Every row gives one point. To make a cloud, some directions were put in groups of two or more. Within a group, all points are equally far from the middle, so they leave a hole (a ring in 2 directions, a hollow ball in 3). The other directions are filled evenly. Then the cloud was stretched, turned, moved and blurred a little. Count the holes, and give their numbers of directions, smallest first.

Cloud:
[[-0.09 -0.25]
 [-0.27  0.38]
 [-0.18 -0.46]
 [-0.09 -0.56]
 [-0.47  0.06]
 [-0.64 -0.04]
 [ 0.26  0.08]
 [ 0.15  0.34]
 [-0.44  0.10]
 [ 0.19  0.43]
 [-0.25 -0.27]
 [-0.22  0.40]
 [-0.44 -0.11]
 [-0.65 -0.05]
 [-0.34  0.43]]
Holes: 0

Cloud (13 x 2):
[[ 0.47  0.14]
 [ 0.35 -0.33]
 [-0.06  0.02]
 [-0.43  0.21]
 [-0.72  0.36]
 [-0.14 -0.41]
 [ 0.24  0.15]
 [ 0.23  0.37]
 [-0.39 -0.49]
 [-0.29  0.11]
 [ 0.54 -0.06]
 [-0.24  0.51]
 [-0.14 -0.12]]
Holes: 0

Cloud, 22 rows:
[[ 0.26 -0.13  0.53]
 [-0.37 -0.10 -0.55]
 [-0.11  0.16 -0.62]
 [-0.13 -0.15  0.51]
 [-0.24  0.09  0.31]
 [-0.37 -0.42  0.15]
 [ 0.39  0.29 -0.01]
 [ 0.42  0.25  0.20]
 [-0.22  0.12 -0.63]
 [ 0.20 -0.09  0.59]
 [ 0.26  0.50 -0.22]
 [-0.17  0.43 -0.43]
 [-0.32  0.10 -0.58]
 [-0.37 -0.33  0.20]
 [ 0.21  0.27 -0.39]
 [-0.33  0.26 -0.41]
 [-0.01  0.21 -0.58]
 [ 0.06  0.01 -0.50]
 [-0.05 -0.47  0.41]
 [-0.23 -0.17  0.41]
 [-0.25 -0.23 -0.55]
 [-0.04  0.03  0.54]]
Holes: 1 (3)

Cloud (31 x 4):
[[ 0.78  0.30 -0.11 -0.08]
 [-0.95 -0.10  0.49 -0.10]
 [-0.14  0.30 -0.71  0.27]
 [ 0.00 -0.10 -0.30  0.29]
 [-0.10 -0.24  0.49  0.25]
 [ 0.26 -0.24  0.31 -0.16]
 [ 0.18 -0.20  0.30  0.15]
 [ 0.20  0.40  0.11  0.42]
 [ 0.10 -0.13 -0.01 -0.01]
 [-0.15  0.10  0.46  0.17]
 [ 0.36  0.13 -0.47  0.29]
 [-0.27  0.04  0.42 -0.18]
 [-0.25 -0.26  0.32 -0.18]
 [ 0.78  0.36 -0.26 -0.01]
 [-0.22  0.03  0.32 -0.61]
 [-0.37  0.02 -0.09  0.39]
 [-0.26 -0.20  0.02  0.12]
 [ 0.13 -0.18 -0.48 -0.62]
 [ 0.19  0.24 -0.30 -0.39]
 [ 0.14  0.21  0.02  0.09]
 [-0.01  0.29  0.24 -0.39]
 [ 0.19 -0.03 -0.41  0.51]
 [ 0.64  0.03 -0.49  0.16]
 [-0.17  0.11 -0.61 -0.19]
 [ 0.38 -0.21 -0.36 -0.20]
 [-0.16  0.01 -0.72  0.22]
 [ 0.21  0.39 -0.35 -0.15]
 [-0.27  0.10 -0.68 -0.15]
 [ 0.48  0.13 -0.20  0.26]
 [-0.10 -0.30 -0.08 -0.63]
 [ 0.88  0.06 -0.78 -0.01]]
Holes: 0

Cloud:
[[-0.27 -0.24 -0.23  0.61]
 [-0.14  0.23  0.49  0.11]
 [ 0.69 -0.34 -0.06 -0.08]
 [-0.56  0.28  0.02  0.11]
 [-0.27 -0.46 -0.01 -0.41]
 [ 0.52 -0.50 -0.32 -0.25]
 [-0.13  0.27  0.41  0.21]
 [ 0.55 -0.11  0.09 -0.30]
 [-0.29 -0.63  0.10  0.05]
 [ 0.37 -0.15 -0.21  0.60]
 [-0.09 -0.32 -0.21 -0.52]
 [-0.55 -0.25  0.02 -0.24]
 [ 0.00  0.11 -0.25  0.67]
 [-0.57  0.19  0.25 -0.13]
 [ 0.49 -0.09 -0.40 -0.26]
 [-0.22 -0.51  0.04  0.50]
 [-0.31 -0.45  0.01 -0.38]
 [ 0.38 -0.43 -0.45 -0.27]
 [ 0.22 -0.67  0.34 -0.06]
 [ 0.18  0.33 -0.21 -0.10]
 [-0.45  0.08 -0.14 -0.30]
 [ 0.16  0.25  0.30  0.16]
 [ 0.69 -0.29  0.03  0.05]
 [ 0.47 -0.17 -0.09  0.52]
 [-0.38  0.06 -0.43 -0.04]
 [ 0.43  0.02  0.32 -0.10]]
Holes: 1 (4)

Cloud, 47 rows:
[[-0.51  0.14 -0.35 -0.34  0.01 -0.24]
 [ 0.00  0.05  0.16  0.14  0.49  0.19]
 [ 0.59 -0.13  0.29 -0.29  0.47 -0.22]
 [-0.19  0.26 -0.40  0.25 -0.05 -0.37]
 [ 0.52 -0.60 -0.24  0.58  0.38 -0.15]
 [-0.01  0.32 -0.38 -0.17 -0.03 -0.23]
 [-0.31  0.01  0.29 -0.72 -0.03 -0.30]
 [ 0.03  0.28  0.13 -0.32 -0.63  0.20]
 [ 0.00  0.35  0.20 -0.34  0.20  0.50]
 [-0.05  0.53  0.02 -0.65  0.14  0.25]
 [ 0.34 -0.12 -0.23 -0.11 -0.10  0.55]
 [ 0.55 -0.62 -0.21  0.39  0.29 -0.59]
 [-0.22 -0.01 -0.22 -0.57  0.36 -0.12]
 [ 0.22 -0.63  0.07 -0.11 -0.02 -0.22]
 [-0.33 -0.11 -0.47 -0.06  0.20  0.40]
 [-0.01 -0.62 -0.04 -0.18 -0.04  0.00]
 [-0.40  0.27 -0.29 -0.09 -0.41  0.00]
 [-0.33  0.03  0.64 -0.62  0.51  0.23]
 [-0.47  0.10 -0.01  0.03 -0.19  0.84]
 [-0.02 -0.02  0.60 -0.53  0.07 -0.14]
 [-0.07  0.29  0.01 -0.66 -0.40  0.35]
 [ 0.30 -0.04 -0.24 -0.64 -0.09  0.33]
 [ 0.08 -0.03 -0.24 -0.70  0.59  0.25]
 [-0.26 -0.47 -0.17 -0.13  0.02 -0.08]
 [ 0.27 -0.60 -0.10  0.12 -0.05 -0.68]
 [-0.05 -0.79 -0.20  0.15 -0.25 -0.21]
 [-0.30 -0.70 -0.41  0.11 -0.13  0.44]
 [-0.03  0.22 -0.13 -0.07  0.24  0.32]
 [ 0.28 -0.46 -0.86  0.42  0.18  0.19]
 [ 0.02 -0.43  0.08 -0.12  0.24 -0.29]
 [ 0.64 -0.33 -0.19  0.26  0.48  0.16]
 [ 0.00  0.56  0.20 -0.44  0.32  0.14]
 [-0.50 -0.24  0.40  0.30 -0.52 -0.07]
 [ 0.14  0.33  0.18 -0.23  0.64  0.30]
 [-0.11  0.02 -0.27 -0.53 -0.14  0.04]
 [-0.08 -0.19 -0.09  0.50  0.10  0.35]
 [ 0.27 -0.25  0.00  0.30  0.08  0.23]
 [ 0.01 -0.09 -0.12  0.23 -0.44  0.33]
 [-0.11 -0.36 -0.78  0.11  0.13 -0.34]
 [ 0.07  0.21 -0.18 -0.25 -0.09  0.20]
 [ 0.37 -0.45 -1.00  0.21  0.05 -0.40]
 [-0.21 -0.55  0.17  0.04 -0.24 -0.08]
 [-0.15 -0.67 -0.37 -0.03 -0.18  0.38]
 [ 0.41 -0.17  0.47 -0.23  0.14  0.47]
 [-0.22  0.06 -0.21  0.06 -0.32  0.41]
 [-0.09 -0.72 -0.39  0.06  0.22  0.13]
 [-0.50  0.07 -0.30  0.24 -0.43  0.31]]
Holes: 1 (2)
